Each wall is flat, endless, passes through zero and stands at right angles to its row. A trip goes straight from one point to another. Which walls does it cross, in order?
(in the rows, 128 means zero)

Walls:
(1): [100 152]
(2): [103 122]
(3): [176 135]
(4): [188  92]
Trips:
[170 106] to [141  90] -> none
[ 88 133] to [ 86 157] -> none
[191 111] to [142  99] -> none
[118 114] to [118  74] -> 4
[145 110] to [140  97] -> none

Walls:
(1): [ 93 116  97 150]
(2): [135 100 178 169]
(3): [143 207 125 143]
(4): [171 120 161 159]
(5): [138 145  94 183]
(6): [191 138 119 154]
(7): [128 120 179 112]
(8): [124 204  64  76]
Trips:
[113 159 128 139] to [133 138 127 128] -> 6, 1, 4
[ 86 129 138 107] to [139 123 128  70] -> 1

Walls:
(1): [ 94 149 143 160 129 143 169 119]
(2): [105 147 104 146  99  90 111 109]
(3): [118 134 141 145  49 144 101 121]
(4): [153 121 197 132 166 115 117  93]
(5): [117 151 114 148 121  96 156 130]
(6): [ 94 150  64 133 142 133 128  95]
(7): [ 90 110  77 165 125 118  83 134]
Trips:
[145 190 104 136 144 117  68 143] to [139 108  67 125 154 126  88 104] -> 3, 5
[135 150 107 169 130 177 102 139] to [135 142 172  89 125  83  82 150] -> 1, 2, 6, 4, 7
[115 108 133 120 135 151 142 101] to [155 128 119 101  95 113 106 117] -> 3, 1, 2, 6, 4
[178 132 127 170 118 147 140 138] to [109 135 134 161 143 101 203 116] -> 3, 6, 2

Walls:
(1): [157 130 126 116 114 114 157 168 181 150 114]
(2): [140 146 113 158  85 127 124  86 195 143  82]
(3): [138 225  91 104  83 118  95 154 133 158 136]
(4): [136 192 121 133  99 129 152 116 119 128  75]
(5): [112 118 105 182 154 135  57 157 180 101 120]
(6): [138 144  90 108 115 118 169 134  98 143 121]
(7): [142 114 108 121 161 102 182  92 128 109 194]
Trips:
[102 113 149 129 127 199 133 126 126  90 139] to [161  57 134 110  96 115 162 168 136 181 128] -> 5, 1, 6, 7
[166  81  73 127 131 115 125 154 137 129 131] to [152 117  93 149 125 106 135 100 125  81  48] -> 2, 4, 7, 1
[104 123  78 136 128 147 131 121  90 108  94] to [156 152 142 160 127 150 105 147 172 105  99] -> 2, 3, 6, 1
[149 131 158 116  91 134 179 133 147 114 158] to [139 129 113  96 127 149  76 138 121 101 116] -> 3, 2, 6, 7, 4, 5, 1

Walls:
(1): [ 61 130  90 108 130  91 151 149 115 161 160 144 146 160]
(2): [149 102 139 153 129 125 120 168 123 135 175 140 128 137]
(3): [ 99 162 116 104 126 173 184 127 116  94 103 120 152  82]
(4): [129 117 120 141 102 111 110  96 110 114 139 103 175  97]
Trips:
[141 134 157 121  92 122 110 131 126 157 144 129 152 160] to [117 109 127 142 112  84  80 178 166 111 117 133 128  64] -> 1
[ 79 113  70  94 110  88 108  95 114 182 128  84 119 106] to [118 181 129 122 117  89 183  98 102 149  97 131 150  67] -> 3
[134 174 114 123 106 147 116 117 109 144 146 174 119 129] to [106 140 155 152 161 161 118 122 106 128 130 165  91 110] -> 2, 1
[119 122 163 135 145 186 172 147  97  89 136 128  89  52] to [133 111 108  79 124 184 125  94 106 157 155  97 109 143] -> 2, 1
[143  89 137 139 141 131 137 121 100 143 127 143 165 132] to [ 89 153 126 144 136 122 109 115 130 148 103 147 106 155] -> 4, 2
[159 133 114 139 130 136  79 119 146 112 133 133 182 116] to [103 116 144  97 103 152 125 154 125 131 128  76 101 136] -> 3, 2, 4, 1
[ 67 111 122 131 152  83 187 108 100 165 102 151 107 107] to [103 130 132 135  53 102 108  76 165  75 116 131 160  69] -> 4, 1
[ 83 172 117 151 134 114 127 101  58 115  86  94 117  76] to [145 109 160 131 150  78  62 148 152 143 170 128 104 211] -> 1, 3, 2, 4

Walls:
(1): [145 103 153 127 105 115 119 137 141 134 154 114 168 193 151 164 152 157
 127 183]
(2): [ 91 181 121 127 121 121 131  98 134 167  84 117  82 160  79  96 114 183
  83 162]
(3): [ 82 170 100 122 124 154 110 139 112 151 139 170 126  90 144 100  96 170
 147  83]
(4): [109 139 143  86 163  55 130 149 202  83 100 153 110 118 157 114  92 116
  99 166]
(5): [100  93 133 115 116 102 128 137 149 184 141 146 118 138 117 112 139 147
 106 134]
Trips:
[154 129  91 129 104 186 101 118 157 125 145 108 177 130 125 120 156 142
 116 108] to [169  98 115 151 106 168 143 121 135 150 139 165 128  77  70 111 117 135
 132 132] -> 1, 5
[117 127 167 130 117 136 142 131 134 183  82 106 183 164  86 113 132  94
 164 152] to [145 120 150 102 106 153  38 139 148 142 128  97 111 112 158  97  98  86
 153 119] -> 2, 5, 1, 3, 4
[159 119 167 134 114 122 128 122 176 121 105 161 106 160 101 166  91 141
 116 174] to [159  93 125 102 164 113 161 122 138 142 145 158 146 118  46 133 158  46
 139 128] -> 2, 1, 4
[106  76 159 155  73 134 169 118 173 154 103 122 128 134 112 142 138 170
  55 171] to [109  79 133 133 123 123 158 142  76 153 161 175 127 101 138  56 181 141
 145 133] -> 4, 3, 2, 1

Walls:
(1): [120  90 121 109 159  78 117 139 114 109 121 144 115 121  90 185 164 132
 159 202 188 102 141 100 108  93  83 127 149 164 112  90]
(2): [132  79 115 157  56 103 167 123  95 141 107 117  74 108  89 135 101 106
 137 106 134 131 101 148 106 153 185 102 161 115 126 179]
(3): [162 126 116 106 158 124 118 119 119 147  66 136 119 109 156  95 104 130
  67 120 122 147 174  96  74 142 112 120 119 184 106  94]
(4): [130  99 134 190 179 142 109 155  86  69 151 160 117 154 164 103 164 132
 102 180 149 140 151 165 160 139 137 165 140 131 102 133]
(5): [ 62 103 125 163 142 152 154 133 141 130 187 119 156 122 129 131 156 150
 134 126 155  90 184 133  45 174  94 128 158 142 101 106]
(6): [119 185 129 137 140  80 143 133 167 152 177 163 118 137 143  96 133 106
 108 138 125  92 149  80 124  94 180 127 165 115  94 142]
Trips:
[ 98 130 133 107 141  66 113 187 136 110 151 185 162 157 109 168 143 126
  97 142 186 118 112 125 157 117 115  79  73 109 190  68] to [158 112 144 109 108 105 154  88 147  74 134 146  76 145 145 117 116 101
 130 162 130 137 126 164 172  91 139  90 175  86 146 200] -> 2, 1
[ 99 153 164 167 143 181 149 149 152 150 147 126 167 105 104  86 143  86
 106 105 137 111 144 140 179 174 140 109 150 155 136 141] to [ 81 140 172 155 138 138  82 140 139 185 124 149  96 131  93 125 105 112
  90 167 137 162 138 131  78 149 177 129 158 108 128 113] -> 2, 3
[123 130 140 146  94 123 123 170  85 141 116 130 129 101 156 135 128 141
  88 133 150 133 113 140 125 148  92 162 152  89 120 119] to [122 133 183 116 123 142  78 123 113 144 156 167 155  65 138 149 144 106
 114 143 145  96 131  96 138 188  90 125 117 159 188 103] -> 1, 2, 4
[131  95  93 121  88 156  93 139 150 101 133 106 136 177 108 145 151 117
 129 109 138 112  99 104 147 141 101 122 185 128 168 180] to [113 136  89 144 126 118 115 162 189  65 107  92 121 147 107 124 166  83
 106 120 172 131 133 114 116 139  74 106 150 161 147 165] -> 5, 4, 2, 3
[161 170 151 112  81 164  98 132 147 117 153 117 122 139  93 155 161 132
  75 109 118 103  79 145  88 120 139 158 133  94 148 169] to [ 98  65 138 129 145 155 179 111  94 138 144 109 110 198 173  82 145 155
 129 121 157 124  41 150 101 112  65  56 115 116 124 154] -> 6, 5, 4
[124 148 110 102 178 120 206  78 180 144 130 115 158 108  95 119 162  97
 131 113 104 154 122  80 152  70  90 129 172 129 131 146] to [130 117 115 122 132 129 113 192 115 117 147 134 156 177 112 144 128 127
 167 138 103 190 122 118 133  87 107  92 140 142 123 114] -> 6, 4
[126 114  93 140 167 114 131 109 171 167 148  88 167  94 183  78 137 134
 104  92 142 132 145 152 119 141 148  96 136 132 187 132] to [133 145 138 147 107 155 142 179  99  97 117 141 107 150 189  94 123 142
 155 162 111 124 133 160 137 177 140 155  91 141 114 105] -> 4, 6

Walls:
(1): [ 74 113 122 137 127 140 201  84 152 157 125 156 127 111 168 149 171 122
 122 141 183 117 131 198 124 144 148 143 137  99 118  81 113 117 146 110
 102 154 115  75 101 129 145 124 153 143 135 143]
(2): [129 103 126 119  63 179 122  75 123 127  99 137 111 137 150 102 132 129
 111 151  98 175 128 157  81 166 159 119  70 112 175 127 170  96  88 142
 150 152 126  75 100 118 138 102 169 141  80 108]
(3): [147 134 110 113  91 160  72 136 123 113 156 150  84 117 192 149 132 127
 138 119 176 132  99 166 136 112 121 108 125 143 117 147  82 133 119 146
 125 145 115  96 146 152 168 145 103 170 114 126]
(4): [151 149 126 156 206 123  98 127 111 122  94 124 145 119 108 173 160 125
 160 163 109 113 112  94 121 132 120 195 183 165 166  72 112 134  95 175
 137  67 132  88 142  76 154 115 151 133 100 108]
(5): [104  87 142 151 147 158  91 135 192  88 157 130  98 126 137  96 190 106
 140 112 143 139 126 108 114  88 168 117  97  91 103 109 135 134 129 113
 135 120 216 156 123 121 121 135 135 131  87 140]
(6): [121 122 132 144 166  82 180 151  91 180 103 154 142 162 124 165 119 119
 172 128 113 131  86 100 106 100 158 153 140  64 106 138 125 117 129 109
 167  96 134 105 142 100 101 132  84 114 136 136]
Trips:
[123 118 123 170 128 168 100  94 155 151 128 114 124 180 115 100 158 161
 148 114 153 134 194 163 174 102 150 142 117 141 142 195 147 154 158 157
 150 100 114 169 131 105 157 134 109 179 157  93] to [ 85 160  91 189 121 114 163 151 124 101 130 162 145 122 143 148 128 186
 180 139 146 100 108 144 127  57 110 104 139 120 132 122 161 118 154 170
 130  97 107 169 119 146 105 179 133 146 157  83] -> 6, 1, 5, 4
[136 109 153 119 124 144 129 119 135 159 179 119  49  80 115  57 100 162
 131 148 108 160 130 121 122 132 124 103 136 131 137 113 176 169 148 129
 137  97  49 120  81 170 107 155 125 119 123 106] to [ 65 115 189 199 138 120  95  74 106 158 111 132 134 141 165 174 105 130
 119 160 149 142  94 170 162 127 168 168 112 174  67 105 118  97 143 155
 134 108 185 147 128 165 131 173  83 149 127 118] -> 3, 1, 5, 6, 2, 4
[185 137 141 124 164 150 134 123 115  97 125 121 154 108 151 135 172 143
 127 142 127 123 126 144 113 147 133 124 117  66 164 128 157 137 151 114
 180 153 152 153 158 124 122 134 153  66 112 137] to [155 111 105 138  80 137  41 137 140 107 147 107 128 112 148 131  88 137
 187 122 144  82  88 118 101 131 140 109 104 107 119 125 133 133 108 151
  79 124 100  94 178 135 106 129 177 116 126 123] -> 6, 3
[136  75 144  95 107 114 123  95  77 168 119  89  77  91  97 141  83 121
 118 132 121 115 134  97 115 117 183 156 120  94  78  99 122  85 126 147
 129 129 103 149 148 140 106  89 129 151 113 137] to [173 106 116 126 130  93 175  78 159 159 121 121  94 137 148 125 148  78
 119 109 164 127 140  90 139  71 119 153 140 174 123 138 107 124 171 141
 184 160 153 126 136 115  83 104 148 133  88 154] -> 5, 1, 2, 4
[140 153 167 125 171  96 167 139 104 161 113 104 125 137 102  86 126 138
 170 149 118 116 145 150 104  75 139 166 119 146 107 107  56 112 108 117
 144 160 145  83 159 137 137 132 124 193  93  57] to [104 103 141  92 110  95 186  96 104 146 124 102 109 150 144  90  90 133
 122 138 133  55 162 136  87 142 113 121 145 115  89 162 127 113 145  95
 128 162 142 144 116 125 121  73 117 126 110 122] -> 3, 4, 2
[162 155 134 121 125 123 110 145  93  81 100 166 147 173 186  96 173  98
 143  63 103 127 122 131 137 132 147  91 179  85 119 149 132 131 130 124
  94 111 146 135 162 137  97 152 150  94 140 106] to [198 138 124  96 141 155 113 150 125 172 123  55  77 176 118 122 169 102
 151 169 140  84 110 132 124 163 142 106 112 140 158 142 151 151 123 108
 140 136 115  78  83 231  70 138 153 117 130 162] -> 2, 6, 5
[183 130 138  92 111 130 107 146 131 150 133 134 148 124 163 126 117  97
 138 115 188 136 119 123 167 129  75 103  80 133 105 103 118 168 141 198
 126  97 170  81  98 119 148 138 151 150 121 161] to [129 151 151 112 131 129 143 125 141  83 168 144  81  67 113 187 112  81
 104 120  91  82 106 124 180 124  89 132 122 145 162 116 127 102 174  80
 133 176 131  71  89 121 128 136 106 156 144 105] -> 5, 4

Walls:
(1): [121 118  79 111 150 142 108 160  95 122 151  88 173 145 129 169 146 109
  85 142 177 148 124 116 168 144 173 114  67 155 145 128 157 158 167 108
 166 123 111 157 119 106 116  78 124 148 159  66]
(2): [102 120  67 148 113  92 124 151 131 123 124 148 151 135  70 131 136  57
 126 109 104 146 126 125 137 105 121 118 145 133  98 150 129 111 131 119
 158 110 120 180 119 101 147 148 140 168  38 130]
(3): [173 160 109 109 114 144 125 132  88 127  95 102 156 108 123 143 163 150
  71 113 118 119 116  93 148 118 114 119  95  84 112  95 162 112 126 140
 147 103 107 127  97  90  67  99 130  98 158 145]
(4): [ 50 112  91 107 165 197 126 172  75 128 164 150 179 176 127 107 105 159
 182  88 118 122 209 119 135 162 127 123 157 179 146 158  53 172 156 129
 130 112  83 128 105 168 111 103  98 101 121 100]
(5): [119 165 159 193 226 113 102 119 102  98 175 131 112 116 169 129 115 105
 150 134 135 131  58  92 120  88 121 182 143 166 141 114 127 117 176 132
  79 116 152 170 118  92 100 148 140 117 170 116]
(6): [132 122  99 134 148 116 196  81  75 127 142 154 128 178 169 142 106 170
 140 124 127 118  65  80 151  99 146 110 150 115 158 131 104  90 118 111
 158  96 132 150 129 124 165 153 150 102 122  71]
(7): [125 148 133 163 112 140 166 131  86  75 107 136  76 121 136 168 108  99
 139 157 122 102 114 169  98 137 125 141 149 138 133  94 142 116 152 144
 123 120 109 154 152 127 142 186  97 100 134  84]
(8): [186 155 126 153 128 135 123 121 112 129 100  97 107 117 119 128 168 117
 149  93 146 148  73 132 145 133 114 153 105 114 116 108 122 118 134 120
 158 117 168 137  51 112 105  98 131 112 133 190]
(9): [119 127 138  98 133  74  91  80 132 143 168 115 165 154 113 139 125 118
 101 141  74  41 116 104 132 145 130 112 130 117 178 145 142 123 166 180
 141 129 180 143 123 139 120 176 124  75 114  99]
(10): [134 120 189 130 101 113 115 143 100  74 164 131 196 138 130 114 130 173
 145 111 122 157 106 165 140 123 129 110 195 151 197 188 108 152 121  95
 106 159 135 109 138 144 102 136  78 118 101 172]
(11): [119 141 129 146  91 135 141 148 107 128 162 116 168  96 132  42  55 122
 161  86 121 114 153 112 151  89 162 151 139  92 131 129 184 134 113 145
 176 102 133  95 114 132 175 134 123 112 152 127]
Trips:
[137  85 125 115 112 104 122 109  73  88  81  92 105 127 135 145 105 130
 131 180 133 158 128 100  78 175 113 119 157 125  59 156 117 104 131 112
  86  90 149 139 148 111 115 114 192  90 135 101] to [130  85 168 163 112 138  93 123  84  77 144 115  97 119 182 133 116 144
 124 139 152 114 152 146 127  95  95 169 119 117 121 109 118 144 128 151
 104  30 138 113 150 166 172 115 130 137 164 109] -> 3, 11, 4
[190 192 117  85 150 110 125 192 153 187 132 149 166 190 117 181 123 105
 146 180  79 159 167 129 109 129  68 153 123 125 117 132 141 112 155  98
 104 122 145 121  97 136  88 125  94 117 140 129] to [137  75 111 153 120 144  98 120 123 169  94 161 125 147 115 125 123 113
 109 137 139 109 113 120 148 125 148 102 150 173  96 107 120  77 132 171
 148 170 139 131 131 135 151 120 144 141 102 137] -> 5, 1, 4, 3, 6, 8

Walls:
(1): [125 142  60 121 109 129 122 122 110 128 127 184 112 115  99 164 112 155
 119 122 112 122 107 100 134 119 173  70 161 193 160 165 105 126  73 140
 136  94 178  95  97 162 151 152 168  84 166 137]
(2): [174 145 157 123 124 192 116 196 175 133 108 126 127 107 112  86 147  84
 197 201 139 111  69 140 157 194 179  65  73 118 145  97 121 148 153 168
  81 102  96  84  86 140 142 160  90 148  64 165]
(3): [169 136 141 117 179  58 172 174 143 130 150  95 156 160 127 118 120 113
 154 130 157 151 113 155 194  97  81 136  90  94 134  93 125 128 115 135
 149 154 136  56  78 135  97 144 165  90 100 130]
(4): [118 134 136 143 137 148 118  98 139 138 134 104 107 131 118 134 108 117
 113  57 115 109 146 134 120  62 111 110 124 133 144 106 145 103 134  87
 149 160  99 114 109 125 131  98 165  71 134 122]
(5): [186 100 130 164  87 142 147 178  98 139 110 116 127  99 180 168 109 143
 131 111  79 163 115  42 117  88 105 109 134  81 172 135 110 107 154 104
 184 170 158 177 145 130 111 113 165 109 137 165]
(6): [132 128 175 127 178  91 164 101 146 149 121 103 103 121 121 128 142  60
 105 136 109 127 126 101  70 146  73 110 110 155 155 178 117 115  99 121
 127 114 142  70 127 152 107 161 119 132 116  80]
(7): [130 102 139 152 122 140 153 131 114 148 190 139 166  99 120 142 156 134
 163 132 165 143 152  96  98 109 120 122 192 116 109 127 123 140 139  93
 193 137 163 114 150 119  95 121 102 186 113 133]
Trips:
[135  99 116 115 103 157 161 115 122 131 136 122  93 162 158 106 140 146
 152 103 173 147  97 120 102 117 139 163 168 115 125 131 143 102 123 121
 122 144 172 107 115 103 150 101 149 110 116 153] to [ 98 142 132  70 158 114 173  96 138 182 119  88 136 141 115  60 157 165
 106 134 121 126 127 131 117 104  94 143  93 162 119 117 132 124 129 158
 116  96 127  98 130  99 102  90 110 120 121 154] -> 1, 5, 6, 7
[ 79  82 126 137 133 109 156 193 154 125  79 134 144 117 180 118 117 105
  92 140 101 140 178 130 120 173 134 119 103 125 128 112 159 110 114 104
 126 145 108 129 114 153 139 152 153 114 128 140] to [147 128 141 138 141  77 160 159 149 140 173 136 138 140 118 107 141 133
  98 117 121 108 151 155  91 226 119 105 165  95  95 146 147 154 191 168
 105 148 139 126 145  77 167 116 102 120 116 155] -> 5, 7, 3
[110 206  84 141  87  91 102 129 123 151 138 130 131 102 109 173 189 139
  75 136  87 144 149 119 190 146 168 107 159 130 154 127 121 161  97  94
 106 142 116 191 148 165 118  94 137 149 128 128] to [175 150  96  95 126 148 131 118 113 109 135 190 168 161 135 108 119 158
 154 154 137 176 128 165 123 143 173 110 109 108 120 137 139 136 119 139
 154 157 124 119 175 172 130 133 123  77  87 147] -> 2, 3, 5
[132 133 126 117 141 150 112 107 141 119  84 152  98 141  98 139  90 173
 120  78 145  98 111 129 102 148  89 102 174 149 159 142 152 120 109 147
 160 129 121 136 162  87 134 131 147  95 117 151] to [145 152 151 142 159 151  74 127 130 159 153 163 105 122 145 165 165 155
 127 205  79 102 125 106 153  67  84 192 111  92 166 175 125 141 120 170
  61 116 124 122 130 162  83 158 117 155  83 132] -> 6, 4, 2, 1, 3
